Each row of a before or after table is a point. The points were changed in one or more steps. Then noise was added and the rows were shuffled. The steps act on columns, c1 being the first. Write out the steps. A step turns or swaps two columns, mirrors them in a line or flattens them onto one, adds a multiple of one to another, or multiplies or shifts one. Angles are multiples of 10 degrees, from the lower column toward the higher: turns from -170 to 170, lines from 10 to 170 but not 90. Use the fewest steps. Two steps may share a column if one is a turn and the other turns, adds or multiplies; they go together, in the order done. Otherwise the lowest column goes first.

Before, 9 rows:
[[  8  -5]
 [ 31  16]
 [-14  10]
 [ 45 -23]
 [-30   2]
 [-17  15]
 [ 22  -2]
 [ 12 -20]
 [-60 -15]]
After:
[[ 16 -16]
 [ -5   7]
 [ -2  23]
 [ 17  32]
 [-23  46]
 [  2 -32]
 [-15 -60]
 [  9 -14]
 [-20  11]]
Steps: swap c1 and c2

Before (11 x 6):
[[ -4  31  25 -35  40  36]
 [ 20 -20  15  29 -46   2]
 [-13 -14  22 -20 -29  25]
 [-25 -18  39 -42  35  48]
 [-32  38   3 -32   2  32]
 [ 15  29  -1  -3 -41   3]
 [ 10  16   7  22 -31   7]
 [ 34 -56  32  33 -28   4]
 [  7 -32  -2 -41  21  36]
 [  3 -37   8  27 -33 -36]
 [ -6 -19  -7  34 -21  24]]
After (11 x 6):
[[ 46 -33  -4 -35   2 -60]
 [ 11 -41  45  49  25  16]
 [ 25  20   9 -44 -11 -52]
 [ 25 -19   3 -13  39  -3]
 [ -3  -8 -11  38  28  -5]
 [  6 -28   6  39   3  49]
 [ -8 -43   5 -27   7 -41]
 [  3 -11  25  34  36  26]
 [  4  22  10  15  28  14]
 [ 18  24 -26 -45  18 -25]
 [ -9  26  11 -12  30  22]]
Steps: mirror c1 and c3 in the line at 60 degrees; turn c2 and c4 by -20 degrees; turn c5 and c6 by -140 degrees

Before:
[[  0   3 -17  20 -11 -16  21 -10  -7 -12  49]
 [ 10 -14  -8  24   0  -1  -1 -22   3   6  16]
 [  1 -16  12  19   9  55  17 -19 -12   8  27]
 [-37   6 -19  15  -4  20   7 -22 -11  17   6]
 [  4 -17  19  25   2 -14  13  -9 -26  14  -8]
 [ -6   5  17   0  28  -7   6  -9   4   9  -4]
 [  7  23 -19 -57 -15 -13   4 -10  -8   2  -7]
 [-35 -18   2  -1  16  21 -19 -20 -29   6  25]
 [  1  16  19  26 -11 -13   2  16   6  13  -7]
 [  6 -12 -12  17  39   5   9  29 -34   3  13]
 [ -5  29  -2  14  12  40  13  10   1 -41   4]
 [-19 -17 -14  -4 -16 -14  14 -11   9  -1  16]]
After (12 x 11):
[[  3   3  14  28   1 -14  12 -10 -26  13  11]
 [  1  23 -20  17 -12 -17  21  -9  -8 -12  54]
 [  6   8 -14  15  39   4   9  30 -34   3  37]
 [  2   5   8  21   9  54  17 -20 -12   8  34]
 [ -4  49  -4  14  13  40  12  10   1 -40   4]
 [ -6  25  18   3  30  -8   6 -10   5   9  -8]
 [-19   2 -13  -7 -16 -14  14 -12   9   0  10]
 [-35   2   2   0  16  22 -19 -18 -30   5  45]
 [  9  44 -10 -58 -16 -13   4 -11  -7   1  -2]
 [-38  26 -21  11  -4  20   7 -22 -11  18  14]
 [  1  35  14  29 -11 -15   1  17   7  13 -12]
 [  9   6 -12  22   0   0  -1 -22   4   6  13]]
Steps: shift c2 by 20; turn c3 and c4 by 10 degrees; add -0.7 times c9 to c11

Before, 13 rows:
[[ 53  25  23   0  20  31  14  15  -2  24 -10   1 -11  -2 -30  15 -17 -35
  -18 -18]
 [ 40  24  15 -28   6 -12  34  13  24 -12  -7  19  19  19 -22 -32 -44  13
    2  29]
 [ 15  -1 -23  20 -17  16 -26  21  26 -12 -20  42  -2   5 -34 -23 -14  -5
  -21  -8]
 [ 58 -21   8  28 -38  33 -24  -2  16  22  24  -9   7  24  11 -17 -49  -1
    5  17]
 [ 12 -17  21 -23  -2  24  23 -21  -5  45   9 -11   1   6  27  -5 -14  11
  -20  20]
 [ 40  -7  15  -9  22   3 -15 -49  29   4   4  -4 -10  27  -4 -40  15  -1
   45  -5]
 [ -8  -4  25 -16  -8  17 -16 -21  12  21   4 -13   1  36 -23 -15 -18  18
    5  -8]
 [ 17  -3  -8   8 -13 -32 -20   0 -30 -12   7  21  -4  12  26 -25 -16  16
   32  14]
 [ 24  22   3  -1 -14 -24  -7  -4  28 -19  15 -10  -3 -32 -11  24 -17 -29
    2 -21]
 [ -2 -17  26  28 -43 -19  36  19 -32  10 -11  -2  19  -7 -34   5   6 -10
   -6 -11]
 [ -9 -16 -10 -17   7  26 -13 -17 -39 -17  -7  26  -7  25  18  15 -10 -11
    0   1]
 [ 30  -4  -8  10  15  30  30  -7 -36  36 -13  46  28  12   6 -10 -33 -31
   15 -15]
 [  4  21  15   2 -32  30  -3 -44   3  24 -39 -11  -6  -5  -3 -37   2 -19
  -13  44]]
After:
[[ 31  -3  -7  10  11  28  15  -7 -36  56 -13  44  28  11   6 -21 -33 -26
   15 -13]
 [ -6  -5  25 -16   0  17 -27 -23  11   3   4 -12   1  37 -23  -7 -16  22
    8  -5]
 [ 11 -17  21 -24   4  24 -23 -21  -5  43   9  -8  -1   6  26  -2 -11  13
  -22  20]
 [ 38  -7  13  -8  28   2 -18 -48  27 -10   5  -5  -8  29  -4 -38  14  13
   47  -3]
 [ 54  22  24   0  27  33   7  15   2  36  -8   0 -12  -2 -29   3 -18 -39
  -20 -18]
 [ 13  -1 -25  22 -24  15  11  22  28  -5 -21  42  -3   5 -34 -27 -15   4
  -21 -11]
 [ 17  -2 -11  10 -14 -30 -17   1 -28 -31  10  20  -3  13  25 -19 -14  26
   30  16]
 [ -3 -15  26  28 -36 -18  33  21 -30  41 -10  -2  21  -8 -32   0   6 -13
   -7 -12]
 [ 25  22   1  -1 -13 -25 -12  -5  27 -32  14 -11  -4 -30 -10  13 -17 -37
    0 -20]
 [ 40  25  15 -28   9 -12  42  12  22  22  -5  21  17  18 -24 -27 -47  26
    1  29]
 [ -9 -16  -9 -16   2  24   6 -16 -40 -13  -6  28  -7  26  19  10 -12 -13
    0  -1]
 [ 57 -20   7  26 -37  33 -59  -5  17 -24  24 -11   5  25  12 -18 -51   5
    5  16]
 [  3  19  16   2 -29  28  28 -45   1  54 -39 -11  -7  -7  -4 -41   3  -5
  -11  45]]
Steps: add 0.3 times c3 to c5; add -1.5 times c11 to c7; turn c7 and c10 by 40 degrees; turn c16 and c18 by -20 degrees
